Each row is a point. Each copy is the shape, with its points in the same order, stretched, turned, moved and blurred by noise. Some copies are also mirrored. Which?

Shape (8 x 3)
[[ 5.0 -1.6  0.5]
 [ 2.0  8.3 -1.7]
 [-2.1  1.1 -5.0]
 [ 6.3 -2.6  1.4]
 [-4.6  2.3 -0.8]
 [-1.6 -3.8  3.4]
 [-2.6 -1.2  7.9]
 [ 5.9  4.7  3.6]]
Copy 1 (8 x 3)
[[-3.2 -4.4  0.9]
 [-2.1  5.2 -7.2]
 [ 4.4  0.2 -4.2]
 [-4.3 -5.6  2.5]
 [ 5.3  4.3 -0.9]
 [ 2.5 -0.6  6.0]
 [-0.7  3.5  8.2]
 [-7.1  3.2 -0.9]]
Copy 1 is: mirrored
Copy 2 (8 x 3)
[[-1.4 -1.0  1.2]
 [ 1.8  4.9  6.1]
 [ 4.7  2.8 -1.7]
 [-2.6 -2.2  1.4]
 [ 1.3  6.2 -0.4]
 [-3.9  2.7 -2.4]
 [-7.7  6.1  0.5]
 [-4.1  2.3  7.0]]
Copy 2 is: only turned

Shape (11 x 6)
[[  3.9  -9.4  -8.9   5.8  -5.3  -5.1]
 [  2.9  -7.0   5.8   6.4  -1.1  -5.4]
 [  3.6  -2.5  -2.3   1.9  -4.9  -5.4]
 [  3.6   1.1   4.1   1.1  -3.6  -1.9]
 [  6.0  -3.2  -2.8  -3.1  -0.2   2.9]
 [ -0.3   4.0  -4.2  -2.5  -5.6   8.0]
 [  0.3   8.3  -7.7   2.2   1.4   4.9]
 [ -0.3  -2.0   3.3   5.5  -3.0  -3.6]
 [ -0.8  -4.7  -2.7   2.0  -1.0   0.3]
 [ -3.1   3.9  -2.3  -1.9   0.9   1.1]
 [-10.1  -2.9   2.1  -0.3  -2.8  -4.3]]
Copy 1 (11 x 6)
[[10.9  0.9 -9.7 -8.1  4.4 -4.4]
 [ 9.3  4.5  0.5 -1.6  2.0  3.1]
 [ 6.4 -0.2 -4.8  0.1  1.2 -2.1]
 [ 2.4 -0.3  0.2  3.4 -1.1  2.3]
 [ 3.2 -5.7 -2.4 -0.5  4.5  2.5]
 [-6.8 -6.9 -0.2 -1.1 -0.9 -1.1]
 [-9.2  0.4 -2.4  0.6  6.6 -0.9]
 [ 3.8  3.2  0.8 -0.5  0.2  0.2]
 [ 3.1 -1.2  0.0 -4.1  3.6 -1.3]
 [-4.7 -2.3  2.9  2.0  3.1 -2.4]
 [ 1.1 -1.4  8.0 -0.6 -2.2 -7.0]]
Copy 1 is: mirrored
Copy 2 (11 x 6)
[[ 1.7  2.4 -2.3  9.0  0.2 -5.3]
 [-2.5 -1.2 -1.2  2.2 -8.2 -5.5]
 [-1.4  4.3 -3.0  1.9 -1.7 -2.6]
 [-0.1  2.5 -2.6 -1.3 -4.9 -2.6]
 [ 0.2 -1.8 -7.2  2.7  0.9  3.1]
 [ 5.0  3.1 -4.1  1.5 -0.9  8.5]
 [ 6.2  2.0 -0.1 -5.4  4.6  4.0]
 [-0.3  2.1  1.2  0.8 -7.1 -3.0]
 [-1.1 -0.6 -1.0  3.1 -2.5  1.2]
 [ 0.1  2.9  0.3 -2.7  0.6  5.0]
 [-6.7  5.4  5.6  0.6 -5.7  2.2]]
Copy 2 is: only turned
Copy 3 (11 x 6)
[[-6.7 -1.3 -0.6 10.4 -3.8 -0.7]
 [-5.2 -3.8 -6.6  2.2 -3.4 -6.8]
 [-2.4 -1.3 -3.2  5.3 -6.3 -0.1]
 [-0.1 -3.2 -6.2  0.2 -4.5  0.3]
 [-1.0 -6.6  1.4  1.2 -2.2  1.8]
 [ 1.4  0.1 -0.4  0.0  1.5  8.5]
 [ 8.7 -0.9 -2.4  6.5  2.1  5.3]
 [-2.6  0.0 -6.0  2.5 -2.3 -3.4]
 [-3.7  0.2  0.9  3.5  0.5 -1.8]
 [ 2.8  2.5  1.1  1.6 -0.4  0.1]
 [-5.6  9.8  2.5 -1.3 -0.6 -6.1]]
Copy 3 is: mirrored
Copy 4 (11 x 6)
[[ 4.4 -6.7 -3.6  7.1  7.6 -8.8]
 [ 3.3 -7.2  0.0  8.7 -3.4 -1.7]
 [ 1.9 -3.6  2.0  5.2  3.2 -6.4]
 [ 0.7 -2.3  4.8  3.3 -1.1 -1.2]
 [ 5.3  2.2  0.3  2.3  5.1 -0.9]
 [ 0.3 -0.8  2.3 -7.7  5.6  0.4]
 [-6.9  1.2 -0.6 -4.3  6.8  0.1]
 [-0.6 -6.3  1.0  3.7 -2.3 -2.8]
 [ 2.1 -3.1 -3.4  1.0  2.2 -3.3]
 [-2.8  0.7 -0.5 -3.8  0.7 -2.5]
 [-0.7 -4.9 -2.7 -4.0 -6.2 -8.1]]
Copy 4 is: mirrored

Shape (14 x 9)
[[-6.4 -2.6 -1.7 -1.3 -1.2  0.0  8.2 -1.1 -3.8]
 [-5.8  0.9 -6.5 -6.0  3.9 -4.2  3.2 -7.3  0.0]
 [-0.7 -5.3  0.7  5.5  2.6  4.0  6.2 -0.8 -0.8]
 [-6.2  3.8 -5.7 -2.7  7.8  2.7  2.7 -1.7 -1.5]
 [-2.7 -6.3 -0.5  1.4 -0.7  2.9 -0.7  0.4 -0.6]
 [-2.4 -1.2 -1.1  4.6 -1.3  6.2 -1.6  1.5 -0.9]
 [-4.1  0.6  0.4 -4.2  6.6  1.5  3.4 -2.8 -7.6]
 [ 1.5 -0.6  1.6  4.5 -0.1 -6.3 -3.2  5.7  0.8]
 [-4.9 -5.0 -1.0  1.1  2.2  3.5  2.8 -1.2 -0.1]
 [ 3.2 -4.9 -0.1  0.9 -1.1  3.8  1.8  6.0  1.4]
 [ 1.6 -3.1 -3.8  3.9  0.0  4.0  0.7  2.1 -4.4]
 [ 0.8 -2.1 -1.7  5.8 -1.1 -2.0 -0.5  5.9 -0.3]
 [ 3.6  5.5  5.2  2.7 -4.3 -7.5 -0.4  4.0  2.2]
 [ 4.4  4.0  3.4  1.7 -2.3 -6.8  1.8 -1.6 -1.3]]
Copy 1 (14 x 9)
[[  2.2  -0.8   0.8  -4.3  -9.8  -7.7   2.0  -7.3  -4.6]
 [  6.0   2.7  -3.2 -11.9  -9.3  -0.3  -2.2   1.5  -2.9]
 [ -1.3   2.4  -3.8   1.1  -6.2  -6.8   1.4  -4.1   3.8]
 [ -0.8   2.0   1.2 -10.7  -4.5   0.4   3.2  -3.7   4.5]
 [  3.1  -1.9  -1.0   2.8  -5.3  -3.9   2.3  -2.0   3.6]
 [  1.4   1.2   4.0   4.7  -2.1  -2.7   2.0  -5.0   6.3]
 [ -1.0  -1.3   1.0  -8.9  -3.6  -4.7   1.0  -1.6  -0.9]
 [ -4.8  -2.1  -6.3   3.6   0.6   4.0  -7.3  -3.7  -0.7]
 [  1.5  -0.6  -0.8  -1.2  -7.7  -5.3   3.2  -1.7   2.8]
 [ -1.2  -1.1  -4.5   4.3   1.0   0.2   5.1  -5.2   5.2]
 [  1.4   1.1  -0.4   1.1  -0.8  -4.3  -0.5  -7.9   6.0]
 [ -3.3  -1.3  -3.0   3.5  -1.3   0.8  -4.4  -8.0   2.7]
 [ -2.6   1.5  -5.0   4.6   3.1   6.8  -8.2  -2.3  -6.6]
 [  1.4   4.4  -5.3   0.1   1.7   1.8  -9.6  -1.0  -6.6]]
Copy 1 is: only turned
Copy 2 (14 x 9)
[[  0.6   4.0  -7.2  -6.8   0.6  -2.5   6.0  -5.3   0.2]
 [  2.5  -4.3 -10.5  -5.4   3.5   6.0   5.5   1.6  -4.0]
 [ -1.1  -1.2  -1.2  -5.4   1.3  -5.9   3.0  -8.3  -2.0]
 [ -1.5  -1.4 -11.5  -9.5   2.9   2.5   0.3   1.0  -6.1]
 [  0.6  -4.1  -1.7  -6.1  -0.8  -4.1   1.6  -2.2   2.5]
 [ -5.2  -2.0  -2.1  -5.0   0.1  -3.0  -2.5  -2.4   4.5]
 [  0.0   1.5  -5.3  -5.8  -3.0  -0.5   6.0   1.2  -6.1]
 [  7.3   3.2   0.5   2.1   0.6  -6.2  -6.0   1.1   2.3]
 [ -1.4  -3.5  -5.3  -8.6   1.8  -3.5   3.2  -3.8  -1.0]
 [  5.0  -0.7   3.8  -5.3  -3.4  -3.8  -4.4  -5.0  -0.1]
 [ -1.2  -1.6  -2.8  -2.8  -2.9  -2.2  -3.6  -4.3   0.8]
 [  4.5   1.4  -1.8  -0.3   0.2  -5.5  -6.0  -3.5   3.5]
 [  5.6   9.4   5.0   6.9   2.3  -3.2  -2.2   1.1   2.4]
 [  3.1   7.2   3.5   8.1   1.5  -1.1   2.8   0.3  -0.1]]
Copy 2 is: mirrored

Shape (15 x 12)
[[  1.6   4.5   0.6   4.1  -6.6   3.6   1.9   3.2   4.5   3.7   0.7   6.1]
 [  8.1  -0.2   6.1   2.1  -0.1   4.0   0.3  -0.9  -1.7   0.7   1.9  -1.5]
 [ -0.2  -1.4   0.1   1.9  -3.6  -2.2   0.8   2.1  -5.0  -1.0   2.1  -0.2]
 [ -5.6  -6.0  -6.0  -2.9  -1.3   8.3  -2.4  -2.2   0.9  -3.0   3.3  -8.0]
 [  1.5   2.1   1.5  -0.4   1.1  -4.0  -3.5   4.2  -2.7   2.8  -1.7   3.5]
 [ -1.6   3.4   1.5  -4.4  -1.9   5.4  -0.7  -0.4  -3.9  -0.1   4.4   2.5]
 [  2.6   4.5  -1.3   2.6   1.1  -1.5   2.9  -2.0  -1.5  -1.0   2.3  -2.0]
 [  1.2   0.8  -4.3  -3.7  -6.3   0.2   0.1  -7.5   1.4  -1.3  -5.5   7.0]
 [ -1.7   1.3  -2.6  -3.2  -3.5  -3.0  -8.7   0.3  -3.9   0.4   4.1  -2.6]
 [  2.7   0.1   3.5  -0.2  -3.0  -0.9  -0.3   1.4   3.2  -2.5   2.0   0.5]
 [ -4.9  -0.8   4.4  -7.3  -0.5  -3.5   2.3  -4.2  -4.6  -3.7  -0.5  -4.2]
 [  2.8  -3.2   8.6   1.7  -1.3  -2.1   0.0  -2.7  -1.7   3.1   4.9  -8.5]
 [  3.8   4.6  -0.3   1.0   0.6   5.5   6.3   3.3  -2.2   3.4   4.7 -12.6]
 [ -5.1  -6.9  -0.1  -0.1   6.9   3.2  -1.0   1.5  -1.5   1.7   7.5   2.0]
 [ -0.3  -2.2   0.6  -6.3  -2.9  -4.8  -0.1   1.1  -3.1   0.5   4.9   1.2]]
Copy 1 (15 x 12)
[[  2.0   1.6   3.1   2.9   1.9  -1.0  -8.6  -1.6   6.6  -1.0  13.1  -5.8]
 [ -6.3  -3.1   2.1   8.9   4.2   0.0  -1.4  -0.5  -1.8   4.0   2.1  -5.4]
 [ -0.1  -2.5   1.5   0.9  -0.3   5.3   3.3  -2.5   2.6   1.1   3.6   1.3]
 [  1.4   0.3   8.4  -1.1  -4.0   2.0  -2.8  -1.6 -17.2   0.5   4.0   1.7]
 [  3.1   2.5  -7.8  -0.1   2.3  -0.5   4.9   2.5   4.3   1.0   2.8  -0.4]
 [ -5.2   3.8   0.8   1.4   0.0  -0.6  -3.9   0.1   0.8   4.6   6.5   3.3]
 [ -5.0   1.2   0.6   0.0  -2.4   3.0   0.0  -1.9   1.0   6.0   1.0  -8.1]
 [ -1.4   7.1  -2.5  -1.9   5.7   1.2  -4.9 -15.6   4.3   0.0   5.1  -0.8]
 [ -2.7   2.6  -1.2  -4.8   1.1   0.7   8.2  -0.5  -4.9   2.5   8.0   2.1]
 [ -2.8  -3.3  -0.8   2.0   0.1  -3.0  -0.9  -1.9  -0.2  -3.3   4.3  -2.5]
 [ -2.3   0.0   3.4  -3.6   0.8  -3.1   3.1  -2.6   0.9   0.7  -5.7   4.1]
 [ -3.2  -8.8   8.8   2.4   4.1  -5.1   4.5   1.5  -4.1   4.5   0.3  -5.0]
 [ -4.0  -1.8  12.5  -0.6   0.6   6.2  -4.8  10.2  -3.4   5.5   1.1 -10.4]
 [  5.0  -3.9  -5.5   1.7  -7.5  -3.3  -1.0   3.1  -8.1   7.9   1.6   4.4]
 [ -1.5  -3.3  -4.4  -6.4   2.2   0.3   2.1  -2.2   3.4   1.7   2.6   5.2]]
Copy 1 is: only turned
Copy 2 (15 x 12)
[[  1.9   2.6  -0.5   7.8  -7.7   5.4  -1.4   2.1   7.8  11.2  -6.6   4.3]
 [  0.1   4.8   7.0   7.1   2.6  -1.4  -5.0  -4.7  -0.9  -0.5  -9.3  -2.8]
 [  1.0   0.3   2.5  -3.7   1.4   1.9   2.4   0.5   1.1  -2.7  -5.5  -2.1]
 [  2.1  -4.4  -5.8   3.9   7.6  -9.3   2.9  -8.1   5.4  -4.9   3.0   0.3]
 [  0.4   2.4   4.7  -2.4  -0.7   0.8   2.3   7.9  -1.8  -0.4  -0.6  -0.1]
 [ -2.3   3.7  -3.6   1.1  -2.2   0.3  -0.9   0.3   4.0   1.2  -1.9  -8.2]
 [ -2.1   3.2   1.7  -0.7  -3.4  -1.9  -1.6  -5.3  -1.1  -1.6  -5.1   4.9]
 [ -5.0  -9.8  -1.8   4.6  -1.6   0.1   2.6  -3.1  10.1   5.2   4.8  -2.2]
 [ -4.2  -3.0  -4.4  -3.5   1.3  -5.2   5.5   5.6  -0.9  -1.2  -3.4  -3.6]
 [  1.2   0.8  -1.1   3.3   1.6   0.8  -5.1   0.4   2.1   0.5  -6.7   0.0]
 [ -1.8  -0.6  -3.9  -1.4   6.5  -1.0  -0.7  -3.9  -7.4  -5.5   4.8  -5.9]
 [ -0.5   4.5   4.0   5.5  10.6  -1.8  -2.8  -6.4 -10.4  -1.4 -10.0   0.0]
 [  8.4   5.5   0.2   4.8  -2.0  -5.8  -3.0 -10.3  -7.8   1.0  -8.6   5.9]
 [ -0.4  11.1   2.6  -4.7   7.9  -1.9  -0.8  -0.3   5.9  -2.4   1.8  -1.8]
 [ -1.0  -1.0  -0.7  -6.6   4.9  -0.9  -2.7   3.4   0.2   1.9  -1.8  -6.3]]
Copy 2 is: only turned
Copy 3 (15 x 12)
[[ 4.8 -4.6  3.2  0.2  0.8  1.6 -4.5  1.3 -2.4  6.6  0.0 -2.7]
 [-4.2 -2.3 -2.6  0.4 -3.2  5.0  3.2 -6.9 -3.8  2.1  0.5 -0.2]
 [ 2.7 -2.4 -4.5  0.1 -2.7  0.9  3.6  4.0 -0.7 -0.1  0.7  0.8]
 [ 4.0  1.6  7.4 -8.9  0.7 -1.8  3.1  0.9 -1.5 -6.7 -8.7  4.2]
 [ 1.8 -0.2  0.4  3.0 -0.6  2.8  2.9  3.2  3.1  2.5  7.2  0.1]
 [ 3.0  0.8  0.5 -1.0  3.3  1.4  6.3 -0.6 -5.2  4.2  3.4  1.4]
 [-3.8 -0.4 -5.2 -1.2 -1.7  2.2 -0.5 -0.9 -2.6  1.5  0.6  3.0]
 [-1.1  3.7  0.4 -4.3  6.3 -2.1  4.9  3.9  0.2  7.1 -2.3 -6.3]
 [ 0.2 -0.9  1.8 -2.0 -0.6 -1.1  4.4  3.6  0.6 -0.8  7.8  4.0]
 [-1.4 -0.5 -2.0  0.0 -3.5 -2.0 -0.1 -3.4 -3.8  0.6  1.2 -1.7]
 [-5.0  2.0 -7.7  3.5  2.5 -3.7 10.5  2.6  0.1 -3.0 -0.5  4.9]
 [-8.0 -9.2 -6.8  4.9 -4.0  0.8  4.8 -6.2 -2.0 -6.4  0.6  5.0]
 [ 1.1 -4.5  1.3 -2.3 -6.7  2.8 -0.3 -5.1 -0.8  1.5 -3.3 12.3]
 [ 5.1 -1.1 -0.6 -1.8  2.4  3.7  3.5 -5.1 -1.9 -7.7 -0.3  1.3]
 [ 3.9 -1.4 -3.5 -2.9  0.5 -3.2  7.7 -2.4 -0.2  2.1  6.3 -0.1]]
Copy 3 is: only turned
Copy 4 (15 x 12)
[[  2.3   5.9  -3.0 -10.7   4.7   0.7   2.2   8.6   0.7  -0.6  -3.0  -2.2]
 [  0.6   2.8  -2.0  -3.3  -0.4   4.3  10.1  -1.9  -0.4  -1.6  -2.5  -2.6]
 [  1.4  -0.7  -1.7  -0.9  -1.0   5.2  -1.9  -3.8   2.3   1.6   0.4   0.9]
 [  3.7   2.3  -2.5  11.2  -4.8  -0.2  -1.8  -6.9  -0.3   7.8  -8.8  -0.5]
 [  4.5  -1.8   1.6  -0.3   0.5   1.8   0.8   4.7   3.5  -5.5   2.4  -4.5]
 [  2.2   4.3  -1.3  -2.9  -6.5   0.5  -0.7   1.4  -0.1  -0.7  -0.9   0.1]
 [ -4.5   0.5  -1.0   0.9  -1.1   2.2   2.3   0.3  -1.0   0.6  -0.9   2.2]
 [  4.0   4.8  -1.2   2.0   1.6  -2.8   0.2  -1.2   1.5  -7.7  -6.1   5.3]
 [ 10.3  -5.1   1.2   5.6  -4.8   3.1  -4.1   4.3   0.6   0.1   1.3   1.4]
 [  2.8  -1.9  -2.3  -3.0   0.1   0.9   5.0   1.1   3.1  -1.2  -3.3  -1.2]
 [ -1.4  -2.7  -7.3   9.1  -7.0  -1.9  -1.1 -10.5   3.1  -1.7  -0.8   4.7]
 [  1.7  -3.6  -7.3   2.3  -1.1   1.8   6.8  -6.1  -1.9   3.9   1.5   1.6]
 [ -5.9   5.4  -5.7   4.7  -1.9   5.6   6.3   0.7   1.1   8.0  -0.3   0.7]
 [  0.7   1.3   4.3  -2.7  -2.5  -4.8  -0.5  -3.9  -2.7   6.3  -0.2  -6.6]
 [  5.2  -1.6   0.6  -1.2  -2.7  -1.5  -0.2  -1.9   3.9   0.4   3.1   2.7]]
Copy 4 is: only turned
